Each row of a before or after table is a point. One or more steps were done to the points. Then noise was added and the rows were shuffled. The steps act on columns, c1 being the first. Write out the steps. A step turns or swaps two columns, mirrors them in a line or flattens them onto one, adds a multiple of one to another, or multiplies or shifts one. Angles are multiples of 10 degrees, from the lower column toward the higher: turns from -170 to 170, lines from 10 to 170 but not 90. Use the fewest steps. Two steps may share a column if one is a turn and the other turns, adds or multiplies; they go together, in the order done. Otherwise the lowest column goes first.

Before (11 x 2):
[[-18 -49]
 [-45 -24]
 [  1  20]
 [  1   8]
 [ -1  50]
 [-39 -22]
 [ 10 -25]
 [ 19  17]
 [ 15  17]
 [-74  -8]
 [ -7  18]]
After (11 x 2):
[[-12 -17]
 [-18 -14]
 [-44 -28]
 [ 47 -60]
 [-26   6]
 [ 42 -26]
 [ 51  10]
 [ 35 -26]
 [ 14  23]
 [-17   9]
 [-11   1]]
Steps: turn c1 and c2 by 120 degrees

Before (10 x 8):
[[ -2   1 -18 -31  -5  41  26  35]
 [  7 -12  -6  12 -40 -39   3  12]
 [-26 -41 -45  37  -1  20 -35 -13]
 [ -8 -42  37 -36  -5 -27  20  32]
 [-28  21  38   0  -2  -3 -15  14]
 [ -4   0  -6 -40  17  18 -18  61]
 [ -9 -15   1  -7  17 -61  21 -27]
 [  5  31  46 -24 -15  -2 -55 -64]
 [-43 -26 -29  -1   5   7  18  -8]
 [  7 -20  28  41   7 -10   2 -63]]
After (10 x 8):
[[ 28  17 -11 -46 -27  31  26 -20]
 [ -5 -27  53 -43  64   3 -55  21]
 [ 38  12 -35   0   4 -23  15   5]
 [-34  -7 -10  -8  16 -47  23  25]
 [ 31  17 -59  62  14   1 -36   5]
 [-11 -31  -5  67  52  -7   1  38]
 [-32   0 -15  18  11 -21   1 -42]
 [-11 -54 -18 -54 -24 -26  17 -21]
 [  6   5  -3 -66 -63  13 -19 -14]
 [ 21 -22  34  -2 -13 -16 -13 -11]]
Steps: mirror c1 and c6 in the line at 70 degrees; turn c2 and c3 by 60 degrees; multiply c4 by 1.6; turn c5 and c8 by 120 degrees

Before (12 x 12):
[[-44   1  10 -60 -51  17 -15  -4  -4 -23  12 -14]
 [ 14  39  15   8  18  -6 -17 -53   4 -31  -2 -27]
 [-12  -9  -5 -11 -23  19   5 -33  -1 -27  47  45]
 [ 42  -1  10  14  15   1   6  35 -44 -39 -56 -27]
 [ 15  -2 -14   7  34 -43  -5  -8 -74  -7  58  48]
 [ -3  21  -3 -37  -4 -33  86 -14 -81  27  -9  31]
 [-29  11  12  -6 -15 -55  45   4  16 -49  10  50]
 [ 14 -16   3 -25 -46 -42  34  -6 -18  32  12   3]
 [-13  24 -46  30  23 -11  21 -34 -48 -22 -26  28]
 [ 33  -8 -13 -53   2 -23  -6 -31  22 -24 -14  62]
 [-55   4  14   3  52 -28  26 -14  12 -40  31  15]
 [ 17 -44   7  17 -17 -28   7 -50 -41 -40 -22  76]]
After (12 x 12):
[[ 14 -26 -20 -28  43 -35  22  13 -16  32  19   9]
 [-28 -17  47   2  19 -51  13  18   1 -49 -15  47]
 [-11  -9  14 -10  48  28   6 -10  -5 -28 -35  35]
 [ 33  -2   3 -31 -10 -11   1   3 -18 -24 -12  62]
 [ 42  -3  37  -8 -48 -10   3   5  -5 -39  40 -13]
 [-54 -10  43   7 -21 -20   9   9   5 -40 -58  -5]
 [ -3 -30 -22 -62  -3 -25  26   8 -36  26  -2  33]
 [ 14  31  36   8 -16  12 -27  -4   6 -31   0 -29]
 [ 17 -30  35  -5  -1  -9  24   3  -2 -40   0  81]
 [ 15   2 -10 -27  11 -35  -2  13 -15  -8 -79  22]
 [-13   3 -31   1 -35   1  -4   0   1 -22  -5  27]
 [-44   8  26 -47  47  15  -7  -6 -26 -23  27  -6]]
Steps: flatten c2 and c7 onto the line at 140 degrees; add -0.7 times c10 to c3; flatten c4 and c9 onto the line at 30 degrees; turn c5 and c11 by -140 degrees; turn c11 and c12 by 20 degrees; flatten c6 and c8 onto the line at 160 degrees
